Every row gives one point. To make a cloud, some directions were put in groups of two or more. Within a group, all points are equally far from the middle, so they leave a hole (a ring in 2 directions, a hollow ball in 3). The other directions are filled evenly. Then the cloud was stretched, turned, moved and blurred a little. How many holes are there, and how many directions does each take, smallest first?
In the rows, zero is written as 128.

Cloud:
[[119 163  67]
 [ 83 150 104]
 [123 147 145]
 [121 119 106]
 [106 154 150]
 [148 105  94]
 [147 166  50]
 [145 164 101]
 [109  69 138]
 [ 79 122  89]
 [126  57 104]
 [124 115 170]
 [119  49 116]
 [117 154  83]
 [137 186 101]
 [123 112 147]
 [ 86 144  96]
 [126  98 107]
 [166 157 126]
 [ 88 116  93]]
Holes: 0

Cloud, 30 rows:
[[ 80 128 155 144]
 [165 109 140 137]
 [144 113  71 157]
 [134 141 193 153]
 [108 139  65  86]
 [134  90  63 138]
 [ 98 102 128 155]
 [150  97  89 175]
 [ 88 148 188 123]
 [135 110 106  62]
 [121 156 151 140]
 [134 122  69 101]
 [131 140 141 182]
 [ 49 128 147 161]
 [115 121 101 123]
 [133 101  85 147]
 [148 103 165 175]
 [100 124  81  64]
 [151  93 131 146]
 [ 93  95 167 177]
 [138 172  57  97]
 [155 145 110 120]
 [110 164  82 100]
 [107 144 189 102]
 [120  98 116 134]
 [129 139  82  91]
 [106 112 108  87]
 [111 106 147  87]
 [134 149 123  47]
 [134 149  90 115]]
Holes: 0

Cloud, 32 rows:
[[182 168 148 107]
 [131 190  88 135]
 [ 88 179  87 142]
 [ 83 186 120 138]
 [ 74 136 147 129]
 [168 108 162 128]
 [157  98 138 135]
 [ 95 139 150 101]
 [166 172 179 121]
 [133 164 120  85]
 [123 197  99 150]
 [173 113 164 127]
 [137  94 165 123]
 [109 114 169 169]
 [102 198 114 146]
 [180 170 156 105]
 [158 178 104 149]
 [169 107 148 132]
 [135 190 119 165]
 [155 137 116 170]
 [172 177 139  98]
 [ 82 184 123 136]
 [140 192 167 121]
 [117  99 146 108]
 [139 178 161 161]
 [114 127 119  93]
 [109 194  94 145]
 [138  91 142 122]
 [171 113 168 127]
 [123  99 175 131]
 [186 142 145 126]
 [142 142 183 159]]
Holes: 2 (2, 2)

Cloud (31 x 4):
[[135 142 179 151]
 [109 122 158 171]
 [187 110 135  95]
 [159 108 172 127]
 [ 86 135 158 125]
 [147  91 103 149]
 [119 190 123 132]
 [126 192 151 138]
 [159 181 129 143]
 [155 109 106 158]
 [175 123 110  88]
 [137  93 159  63]
 [154  90 111 126]
 [ 87 128 150 104]
 [133 190 124 114]
 [151 159 117 174]
 [ 91 138 110  96]
 [156 182 190 127]
 [161 161 193 131]
 [152 140 158 164]
 [144 123 118  56]
 [131 173 111 183]
 [127 133 193 116]
 [142 108  79 128]
 [126 129 196  79]
 [141 154 178 152]
 [119 153 137 196]
 [168 138 138 156]
 [109 100 158  91]
 [107 165  84 130]
 [148 179 176 143]]
Holes: 1 (3)

Cloud (56 x 6):
[[103 135  93 112 123  80]
 [172 166 124 105 125 117]
 [135 141  95 101 170 155]
 [110  83 154 114 142 187]
 [126  72 140 158  76 140]
 [115  87 152 123 135 192]
 [113  70 166  94 138 134]
 [ 74 152 125 117 102  40]
 [131  80 157 112 181  61]
 [133 122  79  60 160 136]
 [122 163 165  98 148 115]
 [110  45  98 152 132  95]
 [ 88  75 158 112 117 133]
 [139  85 100 131 139 106]
 [ 76 121 115 155 138 126]
 [153 146 155 151 135 122]
 [ 94 178 112  83 117 105]
 [128  85 115  66 138 155]
 [ 87 109 176 106 121 133]
 [ 96 118 191 147 151  88]
 [126 137 131  80  88 190]
 [136 138  80  84 156 140]
 [100 143 115 116  64 175]
 [ 93  78 186 147 135 138]
 [135 107 183 130  94 147]
 [133 179  86  93 105 120]
 [129  93 169 101 131 173]
 [126  58 106 104 177 129]
 [119  65 164 117 137 157]
 [142 136 120  84 148  93]
 [ 96 159 111 122 107  89]
 [ 83 124 114 107 169  98]
 [100  72 172  79 154 140]
 [152 108 197 152  92 149]
 [ 97 135 131 101 181 131]
 [141  94  80 140 107 111]
 [135 124  79  98  85  94]
 [123 142 137 169  84 160]
 [160 182 129  99 105  96]
 [141 173 112 130  94 109]
 [134  60 173 148 100 113]
 [117 123 103  94  82  44]
 [154  92 127 138  80  73]
 [109 151 138 127  45 144]
 [136  92 163 108 120 171]
 [ 93 147 132 103 126 173]
 [126 134  92 173 122 155]
 [146 102  91 115  90 109]
 [133  65 125 115 151  98]
 [119 104 120 129 129  56]
 [ 96 146 162 137  88 114]
 [177 175 112  81  99 101]
 [100  40 129 140 120 126]
 [ 84  97 139 105 129 176]
 [119  98 133 114  70 135]
 [165 120  80  95 115 143]]
Holes: 1 (2)

Cloud:
[[141 112  85 154 127 140]
 [101 135 139  35 128 170]
 [153  81 143 150 115  98]
 [187 118 107 133 169 153]
 [106 110 118  97 165  94]
 [112 115 165 123  81 164]
 [131 184 114 148 148 131]
 [105 125 156  54 132 174]
 [125 138 133  62 154 103]
 [139  61 115 138 105 129]
 [ 96 125 149  76 102 102]
 [187 131 147 131 117 132]
 [169 171 106  79 131 157]
 [161 152 182 128 122 167]
 [114 133 129 146 172  73]
 [123 119  82  54 118 171]
 [190  91  99 134 178  96]
 [115 123  89  89 100  95]
 [204 120 156 163 155  76]
 [144 113  82 132 143 115]
 [178 126 154 112 118 163]
 [118  88 151  71  68 186]
 [163 104 113 165 148 166]
 [172  85 134 169 160 112]
 [166 147 170 170 107 137]
 [104 127  86  81 124 172]
 [123 172 186 121  94 147]
 [150 147  94 196 138 122]
 [157 108  91  86 109 119]
 [127  97  79  63 113 101]
 [140  96 153 162 100 109]
 [ 99 160 166 104 108 173]
 [120 104 164  97 131 109]
 [105 184 156 124 109 130]
 [ 97 131 162 181 125 108]
 [121 103 161 164 133 139]
 [131 139  91  72 121 157]
 [105 153 132 164 171 120]
 [155 111 156 153 132 152]
 [152 154  94 144 177 148]
 [101 146 172 150 106 172]
 [ 89 121 116  95 176 187]
 [130 147  94  83 107 143]
 [128  99  79 129 102 116]
 [173  95 159  88 123 114]
 [ 75 105 146  75 117 203]
 [134 185 114 136  93  81]
 [164  51 128 138 166 108]
 [125 167 141  56 158 171]
 [131  75 111 160 115 172]
 [ 86 151 120 117 130 162]
 [155 172 105 165 187 123]
 [158 102  94 128 104  85]]
Holes: 1 (2)

Cloud:
[[104 163 111  75 107  94]
 [165 157 157  90 129 165]
 [149 111 108 138 133 175]
 [170 159 164 128 108 121]
 [188 102  98 147 102 104]
 [192 113 128 156 130  82]
 [170 187 110 140  77 103]
 [114 182 170 103 142 127]
 [130 144 158 156 110 153]
 [133  78  88 124 132 127]
 [141 155 124 156  54 135]
 [165 164  80 122 156 142]
 [122 149  71 154 160 141]
 [132 106  59 146  75 128]
 [ 88 171 176 119  77 117]
 [171 128 115 170 117 128]
 [193 162 100  90 115 111]
 [106 111 129 154 139 108]
 [179 115 107 152  99 142]
 [162 143 107 185  94 107]
 [111 172 139 118 152  86]
 [141 131 190 119 121 119]
 [180  88 137 145 143 153]
 [158 134  77 183  93 104]
 [141  94  87 166 136 172]
 [ 86 131 125 143  78  84]
 [121  65  67 169  66 155]
 [116 139 110 124  94 132]
 [140 160 116  73 138 123]
 [192 198 152 134 156 103]
 [137 115  50 172 104 114]
 [157  80  78 192 118 144]
 [ 93  77 113 161 111 118]
 [110 128 185 117 138  89]
 [165 106 114  91 126 150]
 [145 126 101 104 163 114]
 [149 157  74 132  75 154]
 [141 119 142 119 136  83]
 [116  82  97 165 111 189]
 [ 87 122 130 185 107 119]
 [159 128  87 140 108 107]
 [ 80  98 161 170 108 103]
 [150 102 132 183  59 126]
 [153 159  90 143 120 153]
 [ 98 135 142 154 118 136]
 [120 163 131 132  84 104]
 [ 64 121  96 123 138 130]
 [144 132 114 172  70 101]
 [135  76 101 117  92 141]
 [224 186 143  58  85 130]
 [197 136  65 101 116 121]
 [ 98 164 105 152 117 130]]
Holes: 0

Cloud (81 x 8):
[[149  79 151 168 169 177 143  97]
 [160  88  92 126 206 124 105 161]
 [111  68 109 136 149 125 196  82]
 [116 109  74 117 168 119 108  93]
 [137  99 146 158  81 184  86 139]
 [133 107 126 155 118 134 105 208]
 [107 119 135 140  96  62 130 150]
 [130 139 133 115  83  86 176 128]
 [136 122 114 132  64 138 153  98]
 [177 163 122 128 120 102 111  80]
 [176  74 165 127 104 190 117 125]
 [191 133 167 141 129 177  77  66]
 [120 103  95 142 184  92 155  85]
 [160  95 169 160 129 101 146  86]
 [194 101 170 161 141 107 116 107]
 [159 116  84 136 110  90 153 142]
 [161 139 150 148 152 152  72  97]
 [ 93 118 104 156 127 194 147 162]
 [150 115 162 163 162  84 138  91]
 [148 120 175 111 144 143 117 129]
 [159  93 163 157 148 146  81 102]
 [112  35  92 127 148 137 147 108]
 [ 97 135 141 163 195 102  80 143]
 [129  86 133 157 138  82  62 137]
 [113 128 158 108 119 130 124  31]
 [154 160 105 129 103  67 138 143]
 [164 151 128 130  76 126  80  97]
 [144  94 115 195 141 117 150 170]
 [170 135 113 155 169  68 117 113]
 [161 142 174 158 170 144 158  88]
 [138 158 125 142 135  76  61 128]
 [102 108 100 112 123  95 144 189]
 [190 105 181 130 131 130  91 147]
 [178 132 149 149 127 160 166 144]
 [179 115 113 183 150  76 130 172]
 [128 171 127  75 120 105  91 139]
 [166  82 164 130  78 109  95  91]
 [154 132 106  86 137 149  69 134]
 [111 107 170 177 182 112 152 115]
 [167  52  65 134 150 133 154 108]
 [138 154 102 102 146 158 176  76]
 [101 161 163 175 117  97 173 143]
 [140  65 102 137 165  73 123 116]
 [ 61  96 120 149 106 109 133 114]
 [107 116 116 168 125 173  78 125]
 [125 160 137 125  95  78  82 121]
 [155 118 193 130 132 154 107 112]
 [170 131 139 152 102 152 133 177]
 [180 153  98 121 146 163 110 155]
 [109 164 111 117 137 129 188 162]
 [127 158 147  85 125 177 103  95]
 [112 177 147  85  83  85 127 121]
 [107  94  72 133 114 112 168 158]
 [107 129 112 147 124 166 134 181]
 [115  81  94 108 122 102 109 185]
 [158 121 124 181 199  77 120 143]
 [166 129 123 180 129 114 136 166]
 [114 146 147 158 107 109  85 153]
 [141 167 125 143 129  99  89 101]
 [133  79 150 169 139 167 162 142]
 [140  87  94 141 171  94 157  92]
 [208 107 149 106 112 103  91  60]
 [143 137  86  95  96 179 126 114]
 [127 140 112  91 165 123 122  83]
 [168 143 120 109 118 103  76  80]
 [139  76 112 124  68 126 142 123]
 [160  83 102 186 195 142 115 135]
 [151 119 126 106 123  97 165 175]
 [171 101 130 100 146  71 134 118]
 [144 182 142  73  71  96 118 134]
 [140 143  76 117 159  93 170 146]
 [ 84 147 117 151 101 109 173 108]
 [ 92  61 122 196 127 128 169 127]
 [128 103 138 169 163 116 172  59]
 [135  85 121 193 166  72 150 162]
 [102 130 160 105 150 109 150 150]
 [152 125 129 177 105 174 149 119]
 [145 137 117 180 149 124 147 174]
 [151 168 139 138 119 206 130 100]
 [127  74  93 118 110  83 127 179]
 [163  71 115 178 181 111  87 122]]
Holes: 2 (2, 3)

Cloud, 80 rows:
[[169 142 162  88 112 131  87 162]
 [110 111 115  77 140 138 134 128]
 [101 121 123 198 131 141  93 110]
 [153 170 153 144 135 101  92 176]
 [ 99 156  98 161 125 130  81 160]
 [134 132 100 150 171 137 150 104]
 [137 185 134  92  97 128  78 144]
 [131 129  98 137  71  96 115 198]
 [147  64  93 123 145  97 115 185]
 [124  90 104  87 170 111 121 184]
 [173  98 161  96 131 104 104 127]
 [123 170 123 184  80 133 109 168]
 [ 80 121 125 116  90 116  82 110]
 [165 141 133 176 101 124  90 182]
 [187 120 151 139 132 123 101  91]
 [126 165 102 110 150  93 128 181]
 [121 182 165 173  74 113 106 125]
 [ 80 131 135 180 131 152  83 106]
 [ 90 147 117 190 121 142 105 133]
 [149 138 191 160 143 102 145 147]
 [118  85 111 152 128 133 152  78]
 [ 86  95 103 100 103 133  71 151]
 [155 122  67 127 127 152 108 194]
 [190 116 119 126  96 153  91 128]
 [114 148 100 112 128  83 105 195]
 [118  55 130 153 137 105  91 170]
 [147 129 122  76 122  80 141 112]
 [ 95 125  98 132 140 112  83 108]
 [ 90  87 126 128 109 172  66 178]
 [182 116 149 106 134 101 142 199]
 [ 89  83 102 122 108 158 114 183]
 [162 139 137 144 157 121 122  57]
 [147  71  97 141 112 160  80 147]
 [206 126 147 138 117  94 128 153]
 [ 75 130 121 122 153 130 134 102]
 [143 134 114 122  70  65 118 144]
 [186 182 144 137 105 129 102 122]
 [139 151 107 179 101 178  71 195]
 [145 102 121 111  88  91 101 225]
 [157 158 148 176  74 103  98 123]
 [ 96 143 135 143 114 141  62 210]
 [129  73 102 111 147  52 126 185]
 [148  99 112 163  92  73 128 166]
 [170 108 156  89 132 130 104 134]
 [120 106 183 133  94  81 125 168]
 [124 152  83 157 118 179  69 144]
 [194 139 140 149 140 115 125 176]
 [162  77 152  94 143  94 106 115]
 [199 122 139 138 118 105 122  94]
 [143 173 151  98 129 124  95 115]
 [186 137 108 108  66 119 108 196]
 [122 120  80 111 168 112 136 124]
 [ 88 123  75 122 120 125  86 169]
 [184 115 107 116 119 103 131 207]
 [ 98 132 159 103  67 111 105 146]
 [169 136 118  72  93  92 126 192]
 [174 125 115 113 111  46 149 142]
 [120 139 107 147 183 115 150  98]
 [120  95 126  97  60 147  76 164]
 [ 90 118  88 157 132 100 100 127]
 [133 175 162  92 131 103 132 189]
 [160  59 123 133 186 104 125 144]
 [118 177 134 151 109 208 105  99]
 [150 167 145 173  61 144 126 155]
 [ 93  75 153 110 116 118 119 108]
 [149 106  84 122 157 146 148 152]
 [113 117 173 128  91  58  97 162]
 [146 125 126 164 145 177 137 161]
 [ 82 145 127 169 150 146 125  95]
 [171 107 133  98 138  86 152 200]
 [136 133  98 130 165 125 135  79]
 [ 68 152 129 146 147 146 118 134]
 [121 163 133  98 100 104 156 188]
 [136 129 117 152  78 151 134 205]
 [147 142 169 151  56 174  75 149]
 [125 107 168 126  97  57  96 173]
 [149 130 136 157 122 171 136 193]
 [143 103  86 119 165 109 158 153]
 [139 158 156  76 119  86 141 158]
 [ 78 116 133 170 143 118  77 118]]
Holes: 3 (2, 2, 3)

Cloud:
[[154 125 104 113  73 145 124 115 145]
 [118 146 118 170 162 112 164 148 144]
 [108 173 159 119 168  95  97 147 108]
 [146 148 153 157  86 150 154 135 160]
 [166 137  68 101 155 130 137 151 101]
 [129 132  87 114 158 103 107  91  80]
 [171 122 113 102 203 118 128 113  96]
 [113 140 138 131 166 113  74 106  65]
 [136 144 109 154  60  94  98 153 128]
 [135 135 145 125 192 117 116  40  60]
 [145 140  98 142  99  36 150 164 101]
 [ 98 147 144  88 169 122 112  84  64]
 [138 122  94  96  73 102 143  76  98]
 [167  86  99  84  83 142 138 146 110]
 [191 105  95 154  94  90 171 159 134]
 [ 95 118 164 186 149  91  93 106 101]
 [194 144 135 101  58 139 122 145 101]
 [ 88 135 107 143 135  95  76 193 144]
 [118 118 136 139 107 115  81  90 146]
 [200 133 119 130 133 138 102 127  94]
 [ 85 148 122 176 152  90 122 140 155]
 [ 89 111 165 188 159  72 117 103 120]
 [136 127 106 142  66  76 199 138 172]
 [136 141  61 100 142 128 171 167 123]
 [131 135  87 164 119  47 161 140 159]
 [118 106 107 121 116  91 107 160 170]
 [ 99  97  98 100 162 173 161 166 142]
 [172 118  87 135 120  95 126 157 141]
 [150 135 149 128 105 119  57  93 102]
 [ 50 121 149 112 129 162  85 110 115]
 [ 84 145 112 137  51 149 138 146  95]
 [ 67 127 146 171 161 132 132 148  93]
 [ 45 109 123 133 163 123 121 143 102]
 [141 175 126 149 128 119 114 137 143]
 [169  78 117 130 115  74 135 123 123]
 [110 144 153 120 114 115 140 163 173]
 [149 147 111 189 102  79 167 114  91]
 [100 155  86 164 116  55 123  99  97]
 [166 109 135 182  74 134 158 124 137]
 [150 171 131 109 132  55 116 127  75]
 [ 56 135  94 107 119 118  93 134  97]
 [100 129 170 146 102 193 152 104 122]
 [ 70 134 144 101 115 132 102  94  90]
 [142 139  85  67 145 144 191 142 138]
 [135 102 123 118  73 107 109 102 112]
 [109 199 179 143 138 125  86 136  96]
 [160 144 142 129 176  75 195 147 134]
 [106 116 184 121 112 164 109 122 121]
 [141 121 163 124 166 104  91 125 109]
 [113 106 124 160 178 156 112 155 105]
 [ 88 122 131 133 113  72 142 161 182]
 [ 92 156 163 118 173 143  99  80  61]
 [116 160 175 138  73 119  76 121 105]
 [217 130 115  88  80 144 156 146 128]
 [ 92 163 108 144 130  59 116 162 125]
 [107 128  57  70 103  48 190 161 106]
 [142 126  73 122 127  79 124 142  72]
 [126 154  83 129 114  49 123 156  96]
 [132 113 135 165 190 105 121  79 110]
 [102 163  75 121 105  86 124 208  96]
 [157  92 116  84 139 161 154  89 118]
 [151 104 143  56 130  86 154 107 110]
 [ 89 129 120  90 195  89 157 150 105]
 [125 117 174  92 140 125 134  42 102]
 [ 78  94 125  92 161 129 148 137 115]
 [131 102  54 105 111 119 199 138 140]
 [ 81 113 156 144 105 172 161 154 158]
 [ 65 148  87 102 157 102 133 172 128]
 [117  83  52  90  89  66 173 130 129]
 [ 84  99  60  97 100  86 138 157 102]
 [186 151 181 142 100 168 129 115 111]
 [165 145 184 144 137 151 124 140 113]
 [ 51 166 128 153  95 137 123 145  85]
 [121  83 142 136 150  95 132 111 165]
 [125 170  91 124 151 114 150  92 113]
 [ 91  83 108  91 135 152 134 179 175]
 [199 121 143 113  90 115 193  99 120]
 [103 162 188 164 103 106 120 115 134]
 [112 135 104  34 127 116 116 138 129]
 [151 130  66 101 143 148 123 157  94]
 [134 127 108 114 152  38 120 130 140]
 [142 103 126 132  56 125 166 163 123]
 [133 103 162 146 116 106 109 142 113]
 [144 120  93 188 140 111 168 114 116]
 [142  84 152 146 120  92 129 104 121]
 [135 107 131 164 117 153  99 136 162]
 [158 126 149 179 128 153 134 160 117]
 [144 136 166 117 155 111  71  78 122]
 [139 112  98 118  40 114 117 172 125]
 [167 131 112 149  70  86 126 161 105]
 [113 166 170 137 183 157 104 152 105]
 [122 130  51 123 126  83 210 139 129]
 [111 148 127 115  73  85 191 100 134]
 [ 93 173  94 107  76 138 117 120  95]
 [ 95 170 138  90  90 146 105 110 141]]
Holes: 2 (2, 4)

Cloud:
[[136 156 149 151 108  98 118 161  86]
 [ 90 115 172 150  58 133 117 146  97]
 [ 72 163 143 165 139 122 122 123 134]
 [160 171 167  65 114 168  66 124 161]
 [168 153 169 132 143 102 113 141 125]
 [115 131 150 162 138 118  96 120 209]
 [158 141  80 150 158 114 108 137 162]
 [154 172 144 134 119 155 103 113 191]
 [ 99 156 193 147 118 131 140 144 140]
 [122 163 109 141  72 118  91 187 122]
 [177 156  99 138 113 154 136 169 142]
 [167 147  80 127 163 108  96 156 181]
 [124 149 186 181 134 144 144 133 182]
 [123 148 129 100 155 119 139 105 121]
 [113 115 105 124 158  80 113 132 157]
 [148 137  80 113 158 132 122 153 128]
 [141 110 107 145 106 116  88 190 150]
 [162 112 115 136 131  79  83 131 181]
 [ 99 158 107  60 143 181 121 107  98]
 [119 172 131 142 163 140 136 107 109]
 [ 86 143 128 184 115 155 131 136 176]
 [130 130 189 136  88 135 120 129 136]
 [207 138 100 156  89 160 134 161 172]
 [ 92 166 147  73 164 131  73 132 168]
 [ 84 227  71 106 141 108 162 139  98]
 [ 49 167 125  91 148 106  91 124 114]
 [ 98 192 118 104 152 105 121  82 125]
 [102 122 156 103 127 141 106 136 155]
 [ 99 179  50  68 140  61 103 155 127]
 [170 172  74  99 158 102 106 135 139]
 [ 81 183  49 145 126  93 111 162 148]
 [101 143 151 137 123 138 159 124  94]
 [ 81 233  96 130 141  93 152 149 109]
 [173 125  73  76  73  90 126 147 130]
 [ 94 164 139  85 119 146 139 120 110]
 [118 164 123 105 152  95 116 106 107]
 [123 160  78 137 125  77 179 159 119]
 [159 207 133 144 147 102 138 160 160]
 [126 155 164 172 141 112 110 112 164]
 [112 203  56  69 157 139 116 135 143]
 [124 136 117 159 119 117 150 129  99]
 [122 162 171 110 153 179 135 132 142]
 [120 210  75 110 148 148  96 144 150]
 [180 182 100 140 110 164 108 136 186]
 [112 197 131 137 151 145  76 188 160]
 [140 165 101 142 101 145 161 149 163]
 [145  98 115 122 149 114  96 121 187]
 [129 129  97 147 113 105 108 187 151]
 [118 172 158  99 102 165  86 135 132]
 [131 171 112  80 136 181 117 107 150]
 [ 85 172 124  81  90 123 100 130 125]
 [136 128 151  70 135 181 120 125 111]
 [113 160 157 133 102 156 124 115 106]
 [169 100  97 103 109 124  96 149 144]
 [153 128 122 173 110  87  91 173 167]
 [151 149 128 128 140 128 120 117 116]
 [ 97 168 110  61 134 150 135 142 135]
 [ 69 196 119 130 145 175 101 124 110]
 [ 53 116 152  71 121 138 120 160 116]
 [201 132 137 120 102 107  71 137 151]
 [114 240 130 105 133  80 122 156 106]
 [ 55 155 152 137 139 164 132 149  96]
 [134 113 149 141  92  85  97 133 135]
 [ 97 128 136  67 109 156  60 133 138]
 [ 91 143 161 174 132 165 130 143 149]
 [ 64 199 124 163 117 127 121 122 127]
 [142 119 143 166 117 124  80 152 143]
 [142 143 138  74 100 149  94 148 179]
 [195 165 155 142 117 133 151 179 143]
 [ 70 170 138 144 143 170 102 173 158]
 [ 82 200  86 140 138 111 138 163 137]
 [165 130  76  69 157  91 131 153 157]
 [153 122  67 117 144 142 119 179 200]
 [121 191  65 139 109 113 130 153  81]
 [ 69 138 133 147 135 112 162 133  94]
 [ 91 170 111  53 135 170 124 139 119]
 [129 150 113 166 131 129  99 199 160]
 [ 33 178  69 122 137 161  93 152 132]
 [ 71 143  29  97 153  73 103 150 107]
 [207 108 170 164 103  88 138 151 170]
 [ 96  87  89  88  98 160 135 120 118]
 [ 79 149 133 134 113 107 102 126 174]
 [ 47 204 134 120 121 139 124 138  87]
 [ 87 121 122 176  91 152 112 129 171]
 [ 94 156 121 160 116 128 142 123 176]
 [ 99 203 100 103 132  63 127 161 130]
 [145  56 101  80 111 150 101 140 158]
 [102 158 139 100 135 117 128 161 179]]
Holes: 1 (2)
